Each row is a point. Examples show where two turns around zero, p and q, send a point. Write where each new point lands after one turn and then the other. Backwards means that the second turn is done in reverse. Each puzzle has new turns, and all numbers are rounded.
(in the rows, 128 means zero)

Turn p:
[144 121  90] -> [133 152  94]
[123 178 133] -> [160  89 123]
[138  98 146] -> [ 94 137 139]
[108 114 144] -> [123 134 156]
Turn q:
[103 148 127] -> [100 118 141]
[159  74 104] -> [160 168  86]
[130 163 123] -> [121 128 163]
[131 107 146] -> [141 115 107]
[129 115 116] -> [128 142 117]
[117 160 153] -> [119  96 154]
Where do these land?
q, then p: [133 140 116] -> [129 112 135]
q, then p: [128  91 109] -> [159 130 100]
q, then p: [150 135 178] -> [ 77 145 116]
p, then q: [101 146 109] -> [162 134 142]

Turn p:
[104 134 137 108] -> [145 132 110 106]
[129 107 148 132] -> [107 117 111 126]
[117 133 117 156] -> [125 152 125 149]
[130 163 156 176] -> [ 90 180 141 121]
[152 100 145  93] -> [119  79 126 109]
[158 114  79 114] -> [152  95 158 161]
[106 146 113 118] -> [157 143 125 124]
Turn q:
[142 124 143 146] -> [140 135 127 104]
[103 138 128  65] -> [ 94  91 160 162]
[120 160 112 131] -> [108 119  99 135]
[118 127 117 129] -> [124 135 124 140]
[142  94  87 130] -> [169 139 123 163]
[108 139 173 138] -> [ 96 139 144  92]
[162 114 136 158] -> [164 139 119 100]
Where do these land?
p, then q: [138 126 125 104] -> [144 125 148 127]
p, then q: [142 123 104 156] -> [121 154 115 102]
p, then q: [145 135 194 150] -> [ 69 128 149 163]
p, then q: [ 95 107 118 119] -> [157 127 104 145]
q, then p: [120 148  99 111] -> [125 139 114 164]

Turn p:
[128 116 154 115 122 126] -> [113 115 130 105 139 126]
[152 105  91  92 124 141] -> [122 102  79 153 126 115]
[139 107 135 160 113 174] -> [151 140 113 127 182 143]
[138 171 121 119 114 150] -> [157  99 138 144 120 153]
[ 96 150 115 141 115 131] -> [157 144 131 118 105 145]
[102 100 177 143 112  87] -> [ 85 156 145  73 132 135]
[141 159 114 123 167 116] -> [132 121 156 163 107 106]
[135  89 107 146 130  84] -> [ 84 169 107 140 120 121]
[119 156 137 114 155 143] -> [153 108 153 128 120 108]
Turn q:
[ 94 113 115 136 121 136] -> [144  94 116 124 119 134]
[120 118  88 108  89 145] -> [161 100 165 129 126 154]
[147 104 111 124 128 123] -> [140 132 138 159 124 129]
[169 174 154 149 149  48] -> [ 37 154 141 147 148  85]
[122 131 147 161 131 144] -> [135 126 100 115 150 111]
[129 147 130 116 166 155] -> [122 155 102 117 131 161]
[135 132 152 119 129 146] -> [138 152 124 109 127 124]
[109 104 128 111 111 126] -> [147 112 137 125 100 124]
Where do these land?
q, then p: [ 94  97 156  86 159 128] -> [134 111  90 131 111 188]
p, then q backwards: [122 130 104 149 124 104] -> [145 120 133 103 154 125]
p, then q: [158 142 105 127 138 115] -> [135 104 111 129 150 105]
p, then q: [142 116 168 107 127 110] -> [132 117 111 118  82 128]
q, then p: [111 140  86 148  88 165] -> [113 110 117 139 178  80]
p, then q: [148 100 133 155 137 118] -> [ 97 118 101 116 132 141]
q, then p: [122 172 145 124 124 155] -> [143  88 127 125 110  99]

Turn p:
[135 114 119  97 124 111 131 170 107] -> [142 119 162 101 110 127 161 139 138]
[124 138 107 134 123 165 129 124 125] -> [104 143 140 157 124 125 121 142 125]
[104 100 169 145 102 166 159  98 125] -> [142 163  83 157  84 154 113 128 114]
[140  97 111 157 112 130 142 110 120] -> [127 160 135 142 121 141 131  89 125]
[144  99 114 144 163 110 110 158 148] -> [111 131 129  98 141 110 144 103 174]
[146 101 120 101 117 111 116 135 160] -> [108 103 121 111 125 141 168 109 131]
[ 88 148 128 120 124 111 111 104 122] -> [158 105 116 159 148 116 128 137 119]
[146 175 140 168 133 149  81 151  79] -> [136 154 164 128 178 152  85 174 158]
[167 180 141  86 162  99 129 147 159] -> [103  71 134  65 146 110 111 147 110]
[101 118 123 103 129 133 158  84 113] -> [148 110 124 165  90 118 117 112 104]
[113 137 135 153 119 123 144 127 149] -> [130 150 102 126 139 115 128 127 110]
Turn q:
[111 157 118 114 134 114 125 109 176] -> [ 79 101 117 131 120 147 153 130 126]
[ 92  96 132 101 137 138 108 119  92] -> [167 121 104  89 158 135 132 139 147]
[105 115 130 105 125 145 130 163 109] -> [155 154 133 115 136 147 140 151 149]
[158 114 148 124 154 111  86 132 156] -> [114 110 136 107 109  73 150 142 123]
[139 155 141 138  91 151 149 103 130] -> [ 96 142 139 134 145 146  87 116 112]
[142 104 159 113  81  89 104 135 155] -> [112 146 148  71 106 117 151 108  92]
[144 169 132 146 124 128 155 115  88] -> [132 144 116 171 151 132  98 126  96]
[122 118 154 164 145 133 145 140  94] -> [172 121 156 149 148 122 114 133 116]
[137 103  71 100 153 124 144 126 159] -> [115 126 103 141 106 123 160  98 184]
[131 149  94 174 137 144 134 139 120] -> [141 117 127 173  99 138  97 135 134]
Where do these land?
q, then p: [112 118 113 175 189 107 120 111 105] -> [119 158 142 107 124 153 141  59 153]
p, then q: [ 95 107 133  75  85 124 146 141 105] -> [141 189 163 142 129 130 100  94 122]
q, then p: [124 159 143 142 105 161  83 130 142] -> [144 123 133 130 129 139 169 175 159]
q, then p: [ 67 116 123 137 100 126 108 116 160] -> [107 120 120 154  68 155 148 144 138]
q, then p: [134 128  74 138 139 135 122 114 162] -> [117 146 101 161 137 132 168 108 114]
p, then q: [144 157 127 131 101 155 160 136 116] -> [149 151 125 125 139 142 115 170 104]
q, then p: [135 173 139 129 141 119 123 128 108] -> [145 155 158 124 140 110 125 133 149]
q, then p backwards: [125  96 126 138 146 139 132 162 127] -> [110 111 122 122 138 119 122 149  90]
p, then q: [121 144 145 108 139 128 132 112 143] -> [153 132 116 112 110 125 129 119 140]
p, then q backwards: [158 109 142 129 137  78 145 140 110] -> [111  70 137 132  98 117 121 123 124]
p, then q backwards: [194 102 143 105 125 137 137 117 129] -> [ 99 123 113 140  76 127 126 113 171]

Turn p:
[131 113 107 143  99 139 124 172 142 128 146] -> [183 138 128 118 133 138 114 131 135 125 154]
[144 147 144 130 148 163 161 132  99 104 141] -> [131  93 100 151 150 118 146 158 113 152 123]
[151 132 146 143 132 157 129  95  92 106 156] -> [129  98 130 154 118 147 156 151 113 170 111]
[112 128 120 130 145 125 121 102 139 112  74] -> [ 76 133 139 100 142 127 148 126 144 122 139]
[106 163 170 114 144 135 114 112 133 108 120] -> [ 96 125 113 110 117  97 148 118  95 152 122]
[129 102 132 160  96 108 134 160 129 156 137] -> [161 128 125 133 100 135  89 123 160 124 151]
[117 136 108 102 118  78 131 117 139 119  98] -> [ 92 177 140 135 145 118 117 108 139 117 133]
[125 109 132  95 151 114 116 112 154 121 107] -> [ 99 144 119 105 142 140 137  98 130 113 105]
[ 83 112 103 114  96 118 130 131 152 155 129] -> [138 177 127 114 103 129 121 136 135  84 140]
[114 118 114 137 138  96 134 126 163 131 136] -> [133 155 135 109 128 114 116 123 158 120 105]
[110 116  88 138 116 102  99 161 126 147 140] -> [153 152 161 111 126 139  81 134 126 110 139]
[161 169 144 132 153 167 137 106 111 140 133] -> [124  73 136 155 131 105 163 134 107 132 114]
[181 146 160 123 131 163 129 109 110 111 134] -> [130  84 121 161 136 135 167 112 109 160 123]
[127 101 123 131 124 127 132 159 102 154 141] -> [148 116 118 137 120 150  89 140 127 111 134]
Turn q:
[120 114 120 164 116 129 109 140 123 127 107] -> [146 137 142 104 103 113 123 144 112 140 124]
[166  92 149 105 105 160 116 122 112 150 159] -> [101 134 120 138 148 150 102 147 100  96  78]
[124 111 133 104 158 143 129  80 134 131 126] -> [100 128 132 151 130 158 159 142 149 140 108]
[121 133 114 123 168  97 123 131 119 121 135] -> [118 123 123 100 123 146 145 117 153 123 155]
[129 151 117 148 146 135 135 132 156 154 133] -> [139  89 136 124 129 111 123 127 156 133 121]
[140 165 167 106 141 167 139 152  95  87 111] -> [156 147  72 145 139 113 175 102 109 102 114]
[132 112 127 136 145 108 151 100 147 154 100] -> [130 116 144 146 122 138 132 173 158 137 145]
[112  99 101  98 109 147 156 123 138 149 145] -> [ 83 142 157 154 143 108 111 130 141 118 118]
[152 172 113 119 112 157 113 155 127 132 105] -> [155 127  94 141 100 101 108 101 135 115 105]
[108 118  95 147 116  97 144 105 120 106 155] -> [129 151 178 115 143 146 121 108 135 141 154]
[113 152 139 143  99 104  99 153 118 144 141] -> [137 101 131 112 109 124 103 106  88 123 148]
[118 118 162 143 118  93 120 142 146  81 118] -> [143 142 107 109 146 130 133 138  95 168 165]
Where do these land?
q, then p backwards: [115 119 101 154 142 132 142 132 146  95 109] -> [120 142 121 159 115 117 130 125 162  96 135]
q, then p: [116 136 126 115 104 152 125 116 125 115 120] -> [109 118 147 140 111 114 128 137 141 134 142]
p, then q: [130 157 133  94 122 100 137 129 156 137 134] -> [160 126 138 135 113 160 137 115 139 142 157]
p, then q: [109 127 133 123 148 117 132 113 142 104 136] -> [123 120 120 146 104 112 133 124 143 123 149]
q, then p: [121 108 127  69 103 119 142 137  99 161 114] -> [138 156 141 102 116 114 118 170 118 178 151]
q, then p backwards: [169 132 121  98 123 141 135 108 146 104 137] -> [149  96 126 107 131  96 157 132 126 108 138]
q, then p: [113 112 114 125 118 155 139 143  98 179 142] -> [ 97 154 102 109 125 133 116 122 130 175 149]
p, then q: [144 106 143 132 140 150 130 119 151 138 119] -> [115 154 134 148 142 123 126 144 147 142 121]
p, then q: [147 141 144 142 142 138 143 120  96 181 120] -> [126 160 151  96 136 125 120 159  95 154 133]
q, then p: [119 112 131 145 135 151 143 150 104 116 137] -> [101 135 110 146 154 111 120 123 123 140 121]
p, then q backwards: [124 140 107 154 136 137  48 149 107  93 128] -> [ 97 101 133 188 104  86 106 115 138 115 165]
p, then q: [149 136 151 155 134 142 140 133 152 110 124] -> [108 120 139 136 141 136 107 157 157 126 138]
q, then p: [108 138 133 158 116  31 107 114 142 130 144] -> [181 106 111 139  82 172 132 127  77 119  88]
